Each row is a point. A path goes straight from each point to the next, and from the last back to the first. The post is the endless flat space through its rows: a point in 2 columns, a line in 3, a plane in 4, and so on, so that a path can go around it. Count how often the path circles the post. Going back the other way cancels.

Post, one row:
[[-11 -25]]
Path (27 x 2):
[[  1  32]
 [ 13 -20]
 [  6 -54]
 [-45 -75]
 [-33 -23]
 [-22  30]
 [ 62 -11]
 [  9 -95]
 [-26 -55]
 [-48  -3]
 [ -5  35]
 [ 22 -15]
 [  7 -43]
 [-59 -82]
 [-76 -12]
 [-15  -4]
 [ 40   4]
 [ 59 -42]
 [ 55  -5]
 [ 31 -72]
 [-31 -51]
 [-42 -10]
 [  0  50]
 [ 43 -15]
 [ 21 -68]
 [-53 -65]
 [-30 -13]]
Times around: 5

Post (8 x 9):
[[ 29 -26  27  -3  13  18  30  51 -12]
 [ 14   7  46 -52  28   2  30 -17  61]
 [  3  19 -23  25  -5  14   0 -25  54]
 [-13 -14  11  -3  13  27   3   9 -28]
 [ -1 -37 -70  75 -12 -34 -45 -51  -2]
 [-26  -2 -40 -18  27  18  -3  60  -2]
 [ 58   5   7 -16 -29  -2 -22  -2  26]
 [ 28  25 -16  26 -60 -43 -15 -39   8]]
Path (25 x 9):
[[-33  47 -33 -12  -5 -18  52  26  71]
 [-30  45 -66   5 -29  35   4  12 -19]
 [ 23   8  -3  48  48  -5  44 -24  29]
 [  9 -42 -33 -20  86 -46 -22 -44  92]
 [ 44  23 -25  49 -30 -36 -15 -29  42]
 [-16   0 -13 -24  17  -4 -41 -33  64]
 [  9  41  -6 -31 -63  -9   3 -31  69]
 [-25 -23 -47   6  14  42  -9  53 -60]
 [ 49   4  28 -18  30  11   9  -2  32]
 [ 13  44  18   3  10  28 -32 -16  24]
 [ -4  18 -14 -58  40  -1  19  -9  17]
 [ 84 -57  18 -29  55   3 -39 -43  74]
 [ 16 -37 -36  47  78  -7 -27  42  38]
 [ 64 -31  22  -3   7 -20   6 -12  91]
 [ 53  23  10  58 -50   6 -19  26  -3]
 [ 44   4  -7  52  -1 -15 -47 -18  23]
 [ 25 -67   9  -8  95  34  15  22  47]
 [ 48 -13  35   1   6 -43 -16  18  21]
 [  1  57  -6 -22 -74  16 -46 -21  70]
 [ 18 -56 -26  14  10  31   8  41 -20]
 [  1   1  -9 -16  -9 -13   5  -8   2]
 [ 20  40 -42   3 -62   8   9   4  35]
 [-14   2 -22  41  31  58  35   4   3]
 [ 54  12 -14  44  13 -38 -49 -53  44]
 [-45  69  64 -26 -34  54  34  42 -16]]
Times around: 3

Post (17 x 18):
[[ 12  -1  19  47 -11  -8 -23  -8 -32 -27  -8   3   1  -1  -1 -27   8  14]
 [  5  17 -32  11 -22   7 -32 -19  -6   1  -2 -19 -33  34  12 -11   2   6]
 [ -2  -9  -1  23  37 -17  54 -12  34  15  16   4 -20  22  15 -20   6  -4]
 [ -9  -7  -1  14 -32   6   6 -12   1  -4  -3  -3 -20  22 -11 -23   4   1]
 [ -3  -4 -27   3 -23 -13  11  24 -17  -8  23  -8 -19  24   0  13  -6 -21]
 [-19 -20   7  -9   2  -3  -1  20 -10 -21 -16  43  13  26  -3  19 -23   1]
 [-39  14  -3   7 -11  -5  10  15 -17 -36 -17 -15  16  11 -19 -18  -5  -9]
 [-23 -18 -26   3  19 -21  -7 -31  16   3 -12  -8 -28  15  13  16  29 -23]
 [ -7   3 -15  18  -1 -37 -20   5 -13  -2  -1  -4  30  23  -9  -6  36   1]
 [-42 -13 -25   7 -14  13   8   0 -43  13  -9  18   6 -11 -30  18 -15  -7]
 [-35  18 -33   0 -24 -25  16 -13   2 -22  -3  19  15  -4  -7 -29   3 -26]
 [ -1  -1  18   0   3 -39 -41 -20 -17  29  29 -26   0  25  16  37  12  -5]
 [ -4  18   8  21  10  -2  49 -36  -4   7 -21  35  49  -7   2  23  11 -11]
 [-10  -4  10 -10  25   4  42   9  34   5  -7 -21  27 -35  17 -21  11   5]
 [ -9  16  13  12 -14  -5  -8   7 -11  38 -12  -2 -15   4  13  39 -18 -25]
 [-26  34   8   7 -37 -11 -47   0 -13 -21  -7  -7 -22   8   1  17  14  20]
 [ 43 -22  50  30  37 -46  27 -46  36  11 -23  -3  17 -12 -11   8  19  33]]
Path (23 x 18):
[[-38  16  -4  22  -5   8  20  20  17 -16   2  -8  -4  21 -12 -12   0  -8]
 [-23  41 -17  -8   0   1 -10 -26 -23 -28   0  -3   9   3   6 -21   6 -35]
 [-19  28 -56 -18  29  39  27  39  -2 -25  16 -45  32  42   6  38  12 -27]
 [-27  50 -18  -2 -20 -41   9  13 -24 -12  38 -24  20  48 -31  -6   4 -29]
 [  8  -9  21  14  35 -16  35 -37  -7  33 -23 -14   9 -10   5  26  30  31]
 [-14 -35 -50 -22  -5 -51  42  -4 -13 -34  23  11  -5  20   4 -32  -2 -33]
 [ 15  23   0   3  -7 -22   1 -38  -6  17 -22 -22  23  31 -20  -5  12  -7]
 [-20  59 -13 -23 -38  11 -48   6  -1 -21   1   9  17  -9  20  -7 -11 -19]
 [  0 -17  12   0 -24   2  -6  11 -21 -23  -8   9  19  -5 -29  -5  24  40]
 [ -9  -3  32  39  20 -44  28 -16 -14 -17 -13  16  44   5   2  -6  27 -12]
 [ 37  10   9  39  26 -22 -16  -9 -37  42 -14 -34 -22  80  36  39 -16  -5]
 [ 10  -1  21 -18  17 -18  26  -1   8  51   7  -9   5  15  23  44 -17 -18]
 [ -4   9  74  17   0 -86  19 -27  47 -19 -35 -25  12 -12   4   2  20  -2]
 [-18 -22  25  18  17 -39 -15 -47  17 -35 -18   4  34   7  22   5  46  24]
 [-41  30  69  22  -8 -23  12   5   5   7 -13 -20   9  16  -1 -33  14  -1]
 [  0  19 -12  -4 -15 -10  17 -18  22  30  -2  54 -22  -6   7  -3  10 -29]
 [  1  -7 -15  13  -8  -8  16  23 -12 -29  -9   8  21  -3 -11   5  -2 -20]
 [-40  11  -1  27  -8 -33 -14   8   7 -24 -13 -13 -11  -7  -8 -17  34   8]
 [ 38 -29  36  20   8 -73 -19 -15   2  46   1  10  11  60 -32  -6 -30  33]
 [-43  21 -11  -6 -54 -47  14  16  12 -22  27 -49   6  26  -4 -12  31  -3]
 [-15  -5 -36   3 -21 -29 -21   5  -8 -29  31 -27 -28   3   4  35  17  -6]
 [-17  -8 -23  47   4  24  12  -6  -2  11 -51  45  27 -34  12  15  52  -1]
 [-22   1 -24  23 -40 -48 -37  14 -11  -6  75 -27 -67  95  12  -6  -9  -4]]
Times around: 0
